Each row is a point. Any point is a mix of the corners, with weights that add up to 1. It lies inside the corners' shape when no weight is negative. Say inside or outside, and name the corners with a negative weight.
In the rows, 128 means zero.

Corners:
(1): [169  99]
(2): [ 92 158]
(3): [159 143]
Points:
[192  92] -> outside (2)
[ 98 155] -> inside
[111 137] -> outside (3)
[133 147] -> inside
[105 150] -> inside
[110 139] -> outside (3)
[141 122] -> inside
[174 120] -> outside (2)

Corners:
(1): [157 115 123  99 116 137 121 142 157]
(2): [110 154 122 135 161 128 136 148 157]
(3): [125 122 108 215 163 130 133 145 146]
(4): [130 151 125 113 146 110  92  93 134]
(5): [108 104 117 124 112  46 139 151 104]
(6): [131 123 247 107  70 105 116  60 147]
(7): [118 137 116 145 145 147 151 115 119]
(8): [143 113 203 129 170 124 114  82 139]
(9): [185 163 156 129 130 136 131  90 167]
(10): [122 137 107 142 117 136 126 208  78]
Points:
[138 142 135 142 145 135 117 116 146] -> outside (5)
[140 135 158 135 141 132 123 109 148] -> outside (5)
[100 134 132 149 150 114 122 138 109] -> outside (1, 9)
[134 134 139 123 140 117 114 111 135] -> inside
[124 111 101 193 115  83 147 194 136] -> outside (4, 7, 8)
[136 133 153 118 137 123 119 108 132] -> outside (3)
[ 78 123 188 106 124  89 124 128  81] -> outside (1, 3, 9)
[136 145 208 152 140 130 124  56 163] -> outside (1, 5, 10)

Corners:
(1): [118  87 144 129 152 130 201 169 155 113 139 154 121 136 111 118 117 149
 119 152]
(2): [135 115 157 122  52 162 136 162 150 107 160 141 151 111  74 149 117 117
  90 142]
(3): [144 130 119  86  79 105 160  97 148  81 168 140 109 117  99 160 115 111
 144 129]
(4): [176 192 153 133 109 180 120 126 168  74  65 116 188  59 159 124 120  93
 145 119]
(5): [129 124  56  79 196 150 165  79 146 138 158 133 110 211 142 115 184 123
 162 119]
(6): [106  72 148 153  84 161  99 125 164 117  61 100 245 139 170  54 147 186
 164 127]
(7): [112 123 100 110 131  83 149 146 130  73 120 199 167 142 139 181 161 174
 150 112]
(8): [145 131 157 167 155 136 111 113 107 165 105 146 137 115 153 161 134  64
 181  96]
(9): [149 151 183 151 108 164 121  79 146 127  94 113 122 162 188 108 122 132
 115 120]
(10): [163 150 125 194 122 128 156 133 153 138 134 149 117  86  76 125 132 144
 107  86]
(11): [ 62 100  84 118 129 147 107  99 190 152 132 159 134 119 177 117 132 116
 173 139]
(12): [133 124 135 150  98 126 125 203 119 171 137 156 159  86 149 122 112 145
 161  90]
(13): [148 127 115 188 135 120 152 189 100 108 151 128  77 124  74 135 204 151
 172 127]
(14): [170 149 163  74 130 124 111 114 190 118 111 111  70 124 130 124 181 104
 107 109]
(15): [ 89 112  83 118  76  66 144 172 153 146 135 148 104 108 134 162 190 106
 108  70]
(16): [105 111 125  53 103 146 167 159 107 106 107 127 110 137  98 134 125 146
  86  93]
(17): [128 187 104  84 118 101 139 112 126 150  96 167 153 123 127 111 121 121
 160 156]
(18): [ 61 152  90  57  96 114 121  99 120  89 217 145 117 123  65  97 182  98
  94  87]
(19): [106 133 145 129 133 129 137 131 171 180 147 109 144 146 109 167  98 112
 149  97]
(20): [141 109 121 169 110  85  76 144 149 126  84 140 139 155 149 118 126 116
 110  90]
(21): [116  79 145 129  90 177 107 138 155  70 173  61 192  86 131 159 159 135
  93 173]
Points:
[134 150 119 111 119 118 147 134 137 140 132 150  90 128 110 134 133  98
 124  97] -> outside (6, 7, 21)
[116 130 124 108 107 114 134 153 133 114 144 143 122 109 111 150 146 107
 139 122] -> outside (5, 6, 9, 10)
[131 127 117 110 115 134 133 120 145 101 136 133 132 133 120 116 148 133
 122 123] -> outside (8, 15, 19)
[134 116 137 150 107 138 106 154 136 134 125 115 144 118 112 123 151 112
 120  92] -> outside (1, 3, 7, 9, 11, 17)
[124 122 130 132 123 125 140 143 148 128 131 134 133 130 120 137 135 127
 135 116] -> inside
[124 131 133 122  94 129 135 147 147 113 130 134 141 114 116 122 136 139
 121 123] -> outside (5, 8)
[108 133 135 125  76  94  90  88 160  92 136 159 143  94 125 117 155 100
 107 133] -> outside (4, 5, 12, 13, 16, 19)
[128 126 123 118 111 132 137 133 156 116 133 130 132 125 122 123 146 137
 122 117] -> outside (8)
[132 141 130 134  97 122 113 134 134 106 104 142 147 102 142 124 150 133
 137 108] -> outside (1, 2, 5, 19)

Corners:
(1): [109 118 115 143 104 163 119 176 164  91 161  97 180 167  96 151 144 156
  80 126]
(2): [132  94 113 140  89 137 170  86 102  84  82 138 113  71 125 161  87 155
 134 145]
(3): [149 161 191  97  90 126 135  96  75 157  92 138 124 144  99 149  99 131
  99 103]
(4): [115 142 157  94 105 127  91  97 116 150 175  91 194 157 119 167 168 144
 109 127]
(5): [128  95 167  54  76 113 116 143 131 122 142  99 132  96  98 130  88  63
 145 147]
(6): [103 125 165 144  85 116 133 151 102 146 156  96 101 151 105 112 161 109
  97 135]
(7): [133 123  75 143 162 155 159 128 147 156  91 105 117 145 109 176 144 104
 168  88]
(8): [ 85  99 180 175  88 145 144 121 130 147 142 121 135 113 101 132 154  75
  81 122]
(9): [122 116 158 130 154 154 126 141 119  91 151 112  92 104 104 137 153  84
 103 116]
(10): [128 142 155  80 134 192 161 123  97 131 195 102 171 149 151 147 166 192
  83 180]
(11): [134 141 179 152  74 149 111 168 123  91  92 129 167 135 144 162 176  85
  96 108]
(12): [202 109  75 135 200 175  98 127 177 129 142  82 132 131 115 175 120 139
 139 166]
(13): [171 106 156 121 147 124 134 190  87 139 166 153 191 154 138 136 159 135
 148 132]
(14): [153 106 106  88 131 155  96 174 153 156 183 171 163 149 123  94 183 140
 118 146]
(15): [ 90  67 143 174 116 116 135 114 117 109  49 141  68  88 169 135 101  82
 100 173]
(16): [124 167 201 112  94  90 159 128  59 145 197 160 167 116 174 160 122 117
  89 162]
(17): [144 118 113 153 155 129 162 120 162 117  91 115 120 128 106 135 165  83
 126 142]
(18): [182 102 155 175 133 113 166 115 137 139  85 146  84 130 167 175 144 164
 111 133]
(19): [155 135 147 127 136 175 123 139 160  82 130 159 136 128 150 102 157 137
 143 129]
(20): [126 159 179  74 124 166 113 162 146 142 194  99 185 105 131  93 172 148
  85 139]
(21): [177 106  99 125 120 135 151  72 146  99  70  99  84 104  74 101  93  80
 118  81]
Points:
[143 104 142 132 117 122 127 125 126 124 126 132 122 124 118 131 130 109
 116 135] -> outside (7, 10, 11, 20)
[133 117 138 122 119 148 126 140 135 124 133 120 141 132 118 133 146 124
 109 132] -> outside (16)
[134 122 142 127 131 148 132 139 135 121 145 114 141 133 127 137 155 115
 109 137] -> outside (2, 3)
[116  96 130 151 127 137 132 146 154 117 129 130 106 111 128 128 141 105
 117 149] -> outside (3, 4, 10, 11, 13, 21)
[147 128 140 116 123 145 132 127 128 130 142 116 141 133 115 137 143 126
 113 129] -> outside (15)
[121 116 140 113 135 146 118 164 141 135 165 110 173 131 122 150 163  91
 115 148] -> outside (2, 3, 6, 18, 19, 21)

Corners:
(1): [ 95 137 158  84  84 109 119 119 137 127 155 159  56  80 167 135 162  98
 146 149]
(2): [135 101 160 162 124 135  87 162 215 141 176  66 170  90 164 108 141  91
 169 154]
(3): [ 88 134  98 205 101  98 124  79 106  52 145 176  99 127 159 110 155 172
 144 122]
(4): [ 87 154 174 102  91  74 128 139  91 160 121 122 124  87  88 160  86 145
 132  88]
(5): [ 63 159 139 106  97  82 138 160 124 139 152  80 157 188  56 129  78 129
 108  76]
(6): [100  94 114 105 100  97 107 152 169 213  87  78  58 109 124 101  99 149
 147 163]
(7): [156 148 108  92 117  91 150 123  96 102 174 137 116 193 105 158 117 179
 149 158]
(8): [116 170  81 128 142 117 139  36 115 107 119 144 155 134  17 159 114 153
 138 148]
(9): [ 65 156 149 174 107 132 126 166  80 103 122  84 107  68 141 160 124 177
 153  80]
(10): [160  69  67 127 109  74 131  85 104 137  73 110 158 146  87 133 110 116
 112 152]
(11): [ 98  83 157 114 128 132 112 117 135 113 144 116  88  98 137 117 108 121
 139  92]
(12): [126  93 121 166 107 121 145 138 130 151 122 169 124 117  96 139 115 113
 148 122]
(13): [115  94 161 109 134 123  71  92 179 114 137  90 117 149  97 160  94 161
 119 147]
(14): [ 79 159 145 110 137 134 104 141 113 110 133 205  93 161 128 136 154 116
 140  93]
(15): [106 137 160 173  92 169  80 145 115  72 110 110  93  62 139 112  95 110
 102  73]
(16): [171  72 133 152 131 126 154 127 179 179 115 130 153 176 135 113 151 173
 132 143]
(17): [144 100 131  92 142  83 145 150 133 142 134 172 133 141 112 138 146 183
  91 147]
(18): [122 102 166 156 147  64 153 136 115  99  93 120 157  58 104 114 134 158
 132 182]
(19): [113 206 163 123 130 104 138 108  80  71 148 140  87 136 154 188  85 155
  83  56]
(20): [ 99 102 130 126 117 138 134 130 114 159  88 169 122 142 148 138  82 183
 154 125]
(21): [145  94 122 107 135 133 102  90  93 144 140 153  78 125 146 138 167 175
 107 209]
Points:
[111 140 141 130 113 108 124 118 113  95 137 127 120 117 119 149 105 142
 125 110] -> outside (6, 14, 16, 21)
[118 111 127 146 114 113 131 121 131 130 125 143 117 128 124 129 126 147
 137 130] -> inside
[107 131 139 133 120 113 123 126 113 110 134 142 119 120 119 143 122 145
 127 117] -> outside (6, 16)
[131 100 128 125 114  94 120 121 120 132 119 112 125 128 111 136  97 147
 119 136] -> outside (1, 8, 9, 14, 16)
[126 132 138 110 126 103 107 127 131 118 134 111 127 133  87 144 103 135
 112 137] -> outside (1, 3, 9, 11, 16, 20)
[104 134 132 114 116  95 117 119 116 130 128 119 115 125 114 146 119 156
 130 144] -> outside (11, 12, 15, 16)
[111 125 139 129 119 101 131 128 118 122 123 130 123 120 116 137 116 147
 126 126] -> inside
[115 128 140 126 121 113 123 123 111 105 136 150 109 140 132 145 135 154
 114 133] -> outside (2, 4, 6, 8, 11)
